Every row gives one point. A path goes straight from each point to the next, and from the last back to the first. The post is the endless flat space through its rows: a point in 2 columns, a line in 3, a plane in 4, and so on, so that a path can go around it. How many times does the path go around the post? Going back the other way cancels.

Post, 2 rows:
0:  39   2 -33
1: -18 -52  14
Path:
0:   6 -42  18
1:  86 -44 -64
2:  71 -68 -11
3:  65 -68  12
4:  28 -37 -27
5: -38 -59 -45
6:  -4  12 -33
7:  45  40  -2
8:  85 -33   8
9:  78   5 -59
10:   4  -2 -86
11: -17  -8 -14
12: -28 -32  29
Times around: 2

Post (8 x 9):
0:  -3  32  -2   8   7 -54 -19  15  43
1:  19  22 -20  -5  48 -17 -29 -76  13
2: -27  33 -13  64 -46  39 -33  36  14
3: -25 -19 -16   0 -51  -9 -34  50  -1
4:  19   6   0  -4 -11  31 -21  59  -9
5: -33   4 -10  40  11  42  59 -43  -5
6: -24   8  38  18 -69  95  25 -34 -49
7: -31  36  26 -18  69 -36  -2 -25 -21
Path, 17 rows:
0: -27  51  -8  16  -1  -1  11  12  83
1: -93  33   4  88 -21  39 -15 -43  34
2: -44  15  23  47 -58  -2   2  36  15
3:  48 -29 -25 -11 -11  26 -25  49 -34
4:  -1  50 -36  20  48  36  11  25 -26
5: -52  37 -17  33 -17  20 -21 -78  22
6: -55  25  66 -24 -18 -14 -13 -47  -1
7: -21   8  23 -11  -6 -43 -49 -17 -12
8: -40  25  -6  83 -11  -3 -52  -6  69
9: -48  17   3  24 -66  45 -29 -28  11
10:  27  10 -13  -1   1  16 -46  39  40
11:  51  13  31  33 -28  43 -43 -19  26
12:  12 -10 -20  18   9 -51 -10 -11  15
13:  33  -5 -12  38  27  49 -10  18  26
14: -14  -5 -55  15 -10 -37 -28 -31  58
15: -16  41 -17 -12  16  45  35 -33 -23
16:  68  18 -88   5  10  30   7 -31  42
Times around: 1

Post:
0: -32  33   2  25   3   8  -1 -29  10  -1   8  34  -9  21   6 -18 -40 -11
1:   5  10  30  28   7 -10 -25  11  -6 -15 -49  39  31   0 -29  13  32   1
2: -11   7  20 -64 -27   4  -1 -16 -20  30  22 -26 -30 -22 -38  44  38  -8
3:   0  45  30  -5 -17 -17 -21 -26 -34 -31  17  -2  32  27   2  -9   5  -3
4:  16  13  36 -18  27 -17  -5  33  -6  10  22 -16   5   4 -25   9  -1 -95
5: -27 -28   8 -25 -40 -34  -9  39 -46 -37 -39  25 -20  23  -1   3 -23   3
6:  -1   9  38 -34  16 -45 -11  50 -48  28   7  16  14   9  20   0  16   2
7:  15  10  26 -20   1 -31   9  -5  19  15  10  16   6   5  39 -25  31 -36
8:  14 -17  23  14  26  -4  -8   4  19 -26 -18  27  33  25 -22  -7   9  36
9: -29 -17  -3  14  31  43 -17  14  10  10 -24 -18  26  32   0   0  67  -6
10:   2 -13  15  -8  21 -48 -49   6   3 -13  -2 -11   7  29  -3 -28  25  50
11:  11  21 -19  31  11 -10   3 -31 -46 -28  10  26   3 -37 -18  -9 -24  -3
12:  33  54 -23  11  -8 -15  -6 -24 -24   8  -2 -11  53  16 -37  -2 -28 -39
13: -34 -26   3 -11 -30  22 -21   2  24 -24  30   1  -5 -17  -9  24  -4   5
14: -42  20  31 -29   6 -16  18   7 -16 -15 -17   5  18 -15  42  -3 -32  14
15:  30  19  13  46 -11  -7 -18   1   3 -10 -11 -16  27  28   9 -33  17  29
16: -58   2   2 -24  25  -8  21  43  -8   1   9   0 -23   3  24  35  44  27
Path (26 x 18):
0:   0 -16  -7   6  -6  12  19  -6 -26  20  -1 -13  57  22   3 -14 -12 -54
1: -16 -24  35  18  -6   1 -16  11 -19 -31 -10 -29 -15 -30  13  -1 -18  18
2:  -2   8   6  36  -7   5 -34  -8  13 -10  -9   3 -13 -19  15   4   8  28
3: -11  54  31 -44  18 -20  10  22 -32  -3  20  19  -4 -10 -10  16 -57 -27
4:   6  12 -32  28  39  18  42 -18  28   2  -4   8  -2  -3  -1 -20  20 -38
5: -14  14  38 -40 -10 -18   0  -7 -10  18  13  16  56   8  -3 -26  -3 -15
6:  44 -18  31  -4 -26 -16  -4  -3  17   6  43  17  26  -7   2 -15  -9   5
7: -17  16  52 -26  31 -36 -19 -13 -11 -14  -5 -10  51  25 -18  19  -8 -58
8: -24  53  35  -8   4 -22  15 -12 -21 -16   6  12  48  10  -1   2 -43 -26
9: -19 -28  16  -9  20  10  -2  31 -17  12   3  39   9 -12  11 -16  52   6
10:  15 -14  19  -7  -9  19  -6  20 -38 -17  24  34  36 -20 -13  11  14   5
11:  17   4  13 -28 -30  13  -3  -4  -9  -4  -1  -1 -11  30  11  12  50   4
12:  -9 -12  41 -11   8  -4 -13 -10  -2  17  -4  -9 -22  15  26 -14 -14 -10
13:   4  22  30  -5  23   3  16  19 -19  48 -54   3  14   8  -6   8 -13   6
14:  36  -5 -12 -36  29 -18  23  40 -54  -7  -6 -19 -14 -36   3  -5 -42  22
15: -26  19  -7  -8  16  -5 -24 -24  -9   7 -14 -11   1  10 -10  15  21 -42
16:  -3 -18  52   8 -27 -12 -32 -21 -36 -28   3  11  19   4  -5   7  -7  -7
17: -39  -1  35 -19  11   5  24 -19   6 -37  50   4  30  25   8   0  48 -65
18:  15  -2   5  20  30 -31  12 -26 -26  -6 -10  24  20   3 -26  13  32  -7
19: -35  37 -20  19  20 -12  -1 -28 -29  -7  32 -23   7 -12  -3  -3 -12 -33
20: -43   8  -1 -16 -14  12 -19 -27 -16 -26  30 -42  14 -28 -31  -3  41 -16
21: -34  25   5 -29  11  -4 -52  -2 -28 -28  12 -24  -4  13 -25 -15  12  41
22:  -6  13 -23  27  15  39 -55  -7  -8  10  24   4  31  -6  15  -4  27  10
23: -17   2  43  -7  14  -5   5  33 -17 -60  -1  31   7   4  33   6 -36  16
24:  -1  -6  -4 -30  -1 -37 -16  51   0  24 -28   2  12   7 -15   7  -2  29
25: -29  29  14  18 -26  12 -15   3 -79  -7 -33 -22 -11  -7 -60  -4   9   2
Times around: 0
